Every row gives one point. Each copy is the shape, with its points in the same order, turned, moved and blurred by noise. Say if it was mirrored as well.

Shape (9 x 3):
[[ 18 -45  -6]
 [-89  49 -11]
 [-27 -59  -6]
 [ 35   8  66]
 [-16  -4 -22]
 [  3  38   1]
 [  9 -38  -3]
 [ 26  -1  90]
 [-42  60  48]]
Copy 1:
[[ 57 -39 -16]
 [-71 -86   1]
 [ 51 -77   1]
 [ 23  35  33]
 [  8 -50 -25]
 [-21 -13 -20]
 [ 48 -42 -12]
 [ 22  28  60]
 [-59 -20  37]]
Copy 1 is: only turned
Copy 2:
[[  1 -43   2]
 [-80  69 -40]
 [-46 -39  18]
 [ 49  31  30]
 [-32  -5 -27]
 [  3  33 -39]
 [ -6 -29   1]
 [ 51  39  50]
 [-18  86  -9]]
Copy 2 is: only turned
Copy 3:
[[-27  44 -15]
 [-31 -95  37]
 [-63  21   1]
 [ 47  31  47]
 [-23 -14  -9]
 [ 26 -24  10]
 [-22  36  -9]
 [ 48  39  74]
 [ 25 -53  72]]
Copy 3 is: mirrored

Shape (10 x 4):
[[-10  11  -6   3]
 [-44  38  11 -45]
 [ 46   7  22  32]
 [ 50  14  11  28]
 [ 19 -71  19 -28]
 [-60 -35  37   7]
 [ -5  35 -50  31]
 [  5 -74 -11  20]
 [-35  39 -11 -21]
 [ 49  42 -44 -33]]
Copy 1:
[[-10  -9  -4  16]
 [-84  -8  -8   8]
 [ 35  32  -4   2]
 [ 30  42  -3  20]
 [  3 -20  67 -34]
 [-21 -46 -11 -46]
 [  2 -22 -27  69]
 [ 31 -47  43 -17]
 [-57 -17 -26  34]
 [-23  29  33  83]]
Copy 1 is: mirrored
Copy 2:
[[  6  -5  -4 -13]
 [-48  -1   4 -42]
 [ 42 -16  33  38]
 [ 42   2  32  31]
 [-12 -19 -37  72]
 [-11 -76 -31 -19]
 [ 45  28 -16 -40]
 [ 37 -27 -56  47]
 [-12   9  -1 -48]
 [  1  81  21  10]]
Copy 2 is: mirrored
Copy 3, 10 rows:
[[-10   9   2 -20]
 [-34  20  62 -23]
 [ -1  13 -37  33]
 [ -1  27 -39  32]
 [ 83  -8  12  -2]
 [  9 -62  36 -19]
 [-39  26 -40 -47]
 [ 62 -31 -29 -28]
 [-41  20  33 -36]
 [ -5  95 -15 -20]]
Copy 3 is: only turned

Shape (9 x 6):
[[-34 -14  21  -5  43  38]
 [  3 -51 -31 -77 -20   4]
 [-59  46   9  -4 -58 -51]
 [ -7 -28  18 -27  -8   6]
 [-30   8   8  15  30  -1]
 [ 23 -28   8 -30  -1 -17]
 [-22  27  40  -3  11  30]
 [-34  82  -4  29 -11  12]
 [  2 -52 -18 -20 -38  17]]
Copy 1, 9 rows:
[[ 39  11  13 -22   8  64]
 [ 61  23 -13 -64 -26 -58]
 [-45  64  24  11  43 -47]
 [ 43  13  26 -31   0 -18]
 [ 23  14   6   6  34  25]
 [ 67  -6  16 -11  11 -39]
 [ 18  42  34  13  -5  34]
 [-26  60  -3  62  11  19]
 [ 29 -20   9 -34 -33 -41]]
Copy 1 is: only turned
Copy 2:
[[-15 -15  66  -9  29   9]
 [ 38 -44  44 -34 -67 -26]
 [-33  57 -32 -38 -21 -53]
 [ 25 -16  33 -34  -1 -19]
 [-27   2  32  12  28 -21]
 [ 45 -21  20  -7  -5 -34]
 [ -1  28  39 -13  31  13]
 [-46  58 -13  17   2  14]
 [ 24 -56   4 -40 -29  -6]]
Copy 2 is: mirrored
Copy 3, 9 rows:
[[-61 -24 -30  -1  21  35]
 [ -8 -23 -77 -20  59 -52]
 [-40  25 -25 -60 -74 -52]
 [-36 -23 -22 -25  30 -23]
 [-35  -7 -13 -11 -22  28]
 [  6 -11 -16 -32  35 -20]
 [-68  13  -8 -14   8  14]
 [-63  61  -6  18 -55  -7]
 [-19 -44 -32   0  34 -66]]
Copy 3 is: mirrored
Copy 4 (9 x 6):
[[ -6  45  19  12  19  56]
 [-32 -18  16 -79  13  21]
 [-55  63  15 -11 -22 -72]
 [-19   3  38 -10  -7  19]
 [ -1  40   7  26  11  12]
 [ -9 -20  33 -21   6   3]
 [ 23  55  41  10 -17   8]
 [ 16  95 -14   8 -25 -44]
 [-32 -23   0 -31 -21  22]]
Copy 4 is: only turned
